Each row of a before or after table is a point. One or more steps were done to the points. Then noise was added and the rows were shuffled. The steps act on how far a point lies along the listed directions, d1 being the first. Name the steps. A step turns or swaps two directions, mirrors them in a line or flattens them onto one, adds a multiple of one to another, or multiplies one. Angles are multiples of 10 degrees, from the lower direction toward the higher: turns from -170 to 170, lines from 10 to 170 but not 90. Use the fewest steps. Two steps may share a direction if one is a turn and the other turns, adds or multiplies; they go together, in the order done. Otherwise the lowest direction goes first.

Directions:
(1): [-0.4  5.7]
(2): [-5.7 -0.4]
Before (13 x 2):
[[ 3.9 -5.7]
 [-0.9 -0.5]
 [ 1.3 -4.2]
 [ 1.8 -0.7]
 [-3.7  6.1]
 [ 3.6 -2.2]
 [-1.5  5.9]
 [-2.7 -3.1]
 [ 0.8  6.9]
 [-2.0  3.2]
 [ 2.2 -2.5]
 [-8.8 -0.4]
 [ 0.2  6.8]]
After, 13 rows:
[[-0.9 -0.3]
 [ 0.0  3.5]
 [-0.2 -1.8]
 [ 2.9  6.6]
 [ 1.9 -2.8]
 [ 5.0  6.8]
 [-0.1 -5.7]
 [ 5.6  7.0]
 [-1.8 -4.3]
 [ 1.6 -0.9]
 [ 0.4  6.7]
 [-4.9 -3.1]
 [-8.6 -0.3]]
Steps: add -0.7 times d1 to d2

Directions:
(1): [ 2.2  6.0 -4.5 -2.0]
(2): [ 3.1 -4.8 -5.5  1.2]
(3): [7.0 0.5 3.7 0.9]
Before:
[[ 3.0  1.1  7.4 -0.6]
 [-0.3  2.6 -1.0 -0.2]
 [ 0.2  0.2  4.2  2.3]
 [-0.2  1.5 -3.0  0.2]
 [-1.5 -3.5 -3.2  1.7]
 [-0.3 -6.9 -3.1  2.5]
 [ 1.0 -5.8 -2.5  1.5]
 [ 4.9 -6.3 -1.3  1.9]
 [ 2.0  1.2  3.5 -1.7]
 [-0.5  2.5 -2.7 -2.5]
 [ 1.0  0.3  4.3  0.8]
 [-0.1 -1.5  5.7  0.9]
 [ 3.9 -0.9  6.9 -2.9]]
After, 13 rows:
[[ -1.7   4.2  10.4  -1.0]
 [  6.7  -3.7   0.2   3.1]
 [-14.2   4.7   5.5  -3.3]
 [  3.9   0.7  -2.7   0.6]
 [ -6.6   2.8   2.5  -3.2]
 [  4.0  -0.3  -4.7  -1.2]
 [  1.1   0.7  -3.1   0.2]
 [  6.8  -3.5   4.4   2.6]
 [ -7.7  -0.9   4.1   0.3]
 [ -7.1   0.8   2.8   1.1]
 [  3.9  -1.6   5.1   1.1]
 [-13.0   4.4   7.4  -6.1]
 [ -7.5   1.7   3.2  -0.6]]
Steps: multiply d3 by 2.5; turn d2 and d3 by 110 degrees

Directions:
(1): [-8.2 -3.9  4.7  3.5  1.8 -1.6  1.5 -3.4 -3.1]
(2): [ 0.5 -2.3  2.5 -8.3 -1.2 -1.9 -2.5 -6.8  2.6]
Before:
[[  0.8   1.3   1.7 -10.6  -2.5   1.4   0.5  -1.4   1.4]
 [  1.6  -0.7  -1.4  -1.7  -2.2   0.8   0.1  -0.1  -2.1]
 [ -6.1   0.4   0.9   7.3   2.2  -0.3   4.3  -1.0  -3.9]
 [  2.7   0.0   3.7  -9.5  -2.9  -3.7  -2.7  -8.4   6.2]
 [  2.3   0.5  -1.6  -4.6  -0.9   0.6  -4.3  -5.2   2.2]
 [ -9.8  -3.0   3.9   3.7   1.8  -3.7   1.7  -3.8  -3.2]
 [  2.9  -4.0   0.4 -13.5  -1.6  -1.5  -4.2 -10.3   7.3]
 [ -2.7  -3.6   2.3   3.0   3.4   1.3   2.1   0.0  -3.1]
 [ -5.8  -3.7   3.4  -4.5   0.2  -3.6  -1.5  -8.0  -1.6]
 [-14.1  -6.7   8.6   1.0   5.1  -3.0   1.9  -7.6  -4.2]]
After (10 x 9):
[[ 1.4 -0.4 -0.9 -1.7 -2.1  0.6  0.1 -0.2 -2.0]
 [ 3.2  2.1 -2.9 -3.5 -0.9  1.1 -4.1 -3.2  2.5]
 [-7.5 -0.9  1.6  6.5  4.9  0.5  3.0  2.3 -4.1]
 [ 7.0  3.1 -0.4 -6.5 -3.4 -1.7 -2.3 -2.3  6.0]
 [-0.8  1.1 -1.8 -0.2  0.0 -1.2 -0.3 -0.2 -1.4]
 [ 7.7 -0.1 -4.5 -9.0 -1.9  0.9 -3.2 -2.8  7.1]
 [-6.6  0.3  0.4  6.3  2.2 -2.1  2.6  1.9 -3.3]
 [-1.7 -2.9  1.2  4.1  3.6  1.5  2.0  1.2 -3.0]
 [-5.6  0.8  0.8  7.9  2.2 -0.1  4.5 -0.9 -3.9]
 [ 3.1  2.8  0.1 -9.4 -2.7  1.7  0.9  1.6  1.3]]
Steps: flatten d1 and d2 onto the line at 140 degrees

Directions:
(1): [ 0.5 -0.9 -0.3 -0.7 -6.8 -3.6 -2.7  1.0 -6.1 -1.3 -1.6 -3.4 -9.8  2.9]
(2): [-2.6  9.0 -1.4 -1.1 -2.5  0.4  1.6 -6.0 -7.6 -0.5  2.2  3.9  2.0 -2.7]
Before, 12 rows:
[[  4.9 -10.8   0.9   2.5   7.1  -0.4  -0.2   9.3  13.1   2.0  -2.9  -4.1
    0.9   2.0]
 [  0.5  -7.7   0.7  -1.6  -3.1  -3.5  -4.5   7.5   0.7  -0.1  -3.3  -8.7
  -11.8   7.2]
 [ -0.2   2.6   2.0   0.0  -5.9  -2.7  -4.0  -3.1  -9.1  -0.3  -0.7  -2.2
   -6.4   3.3]
 [ -3.0   4.6   0.8  -0.9   7.8   2.9   3.4  -1.5   2.1   2.1   5.9   0.9
    5.0  -0.9]
 [  3.2 -10.4   1.7   2.4  -0.1  -3.4  -3.0   6.1   3.9  -2.2  -2.4  -5.4
   -7.7   5.9]
 [ -1.0   1.6  -1.2   0.0  -3.7  -2.5  -2.6  -0.3  -0.7  -1.6   0.3   0.8
   -4.6   2.3]
 [ -1.9   1.2  -1.5  -1.0  -9.7  -2.0  -3.5  -2.8  -8.3  -2.0   0.5  -0.3
  -11.5   3.0]
 [  4.0  -8.1   0.1  -2.6  -2.6  -3.7  -1.0   3.4   2.1  -0.2  -2.2  -1.9
   -8.3   2.6]
 [  1.0  -0.1   0.2  -1.3  -5.1  -2.5  -2.0  -0.1  -3.4   0.5  -2.9  -1.9
   -4.7   1.8]
 [  1.7  -2.6  -0.7   0.6   1.6   0.7   0.6   0.3   1.9  -0.7  -0.3   1.1
    5.8   1.8]
 [  1.2  -5.0  -0.7   0.1   4.8   3.5   1.8   1.8   9.1   1.2  -0.6   1.8
    6.6  -0.8]
 [  0.0  -4.0  -0.1  -0.1  -1.3  -2.0  -3.7   2.9   1.1   0.7  -2.5  -3.4
   -4.5   2.3]]
After (12 x 14):
[[ -2.6   9.8  -1.4   0.3  -3.5  -1.1   1.5  -7.7 -11.1  -2.9   3.0   4.5
    0.1  -1.1]
 [  1.0  -3.1  -1.9  -1.8  -7.7  -2.2  -2.3   1.1  -4.3  -1.1  -2.6  -2.2
   -9.0   2.6]
 [ -5.9  13.9  -2.1  -3.4  -0.8   1.8   2.7  -7.1  -8.8   0.3   3.4   4.3
    4.3  -2.1]
 [  1.7  -2.9  -1.5   0.0  -3.4  -1.7  -1.1   0.6  -2.7  -1.4  -1.2  -1.1
   -0.9   3.5]
 [ -0.5   3.9   0.0  -0.9   1.0   1.3   1.2  -3.2   0.3   1.4  -0.4   2.9
    6.1  -2.3]
 [ -3.0   5.9  -1.4  -1.2  -1.0  -0.3  -0.9  -3.8  -4.3   0.6   0.3   2.3
    1.7  -1.7]
 [ -3.0   3.6  -0.4   0.5   5.2   6.1   2.8  -5.3   5.1   0.9   4.1   7.5
   10.6  -3.1]
 [ -0.3   6.5  -1.7  -4.1  -2.4  -0.7   3.3  -6.6  -6.1  -0.3   2.0   6.7
    0.7  -3.3]
 [ -0.8   3.2   2.9   1.4   6.3   3.4   0.6  -4.1   2.6   1.9   1.6   3.6
   10.5  -1.4]
 [ -0.2   7.6  -2.3  -1.1  -9.3  -5.2  -1.1  -2.4 -13.9  -1.4  -0.9  -1.2
  -10.7   1.1]
 [ -0.2  -4.6   1.7  -0.5   2.7  -1.3  -0.8   4.7   2.3   1.2   2.1  -6.5
   -7.0   4.7]
 [ -1.8   3.3  -1.0   0.3   1.6   0.5  -0.1  -1.8   3.5  -0.8   1.8   4.1
    3.3  -0.5]]
Steps: turn d1 and d2 by 140 degrees
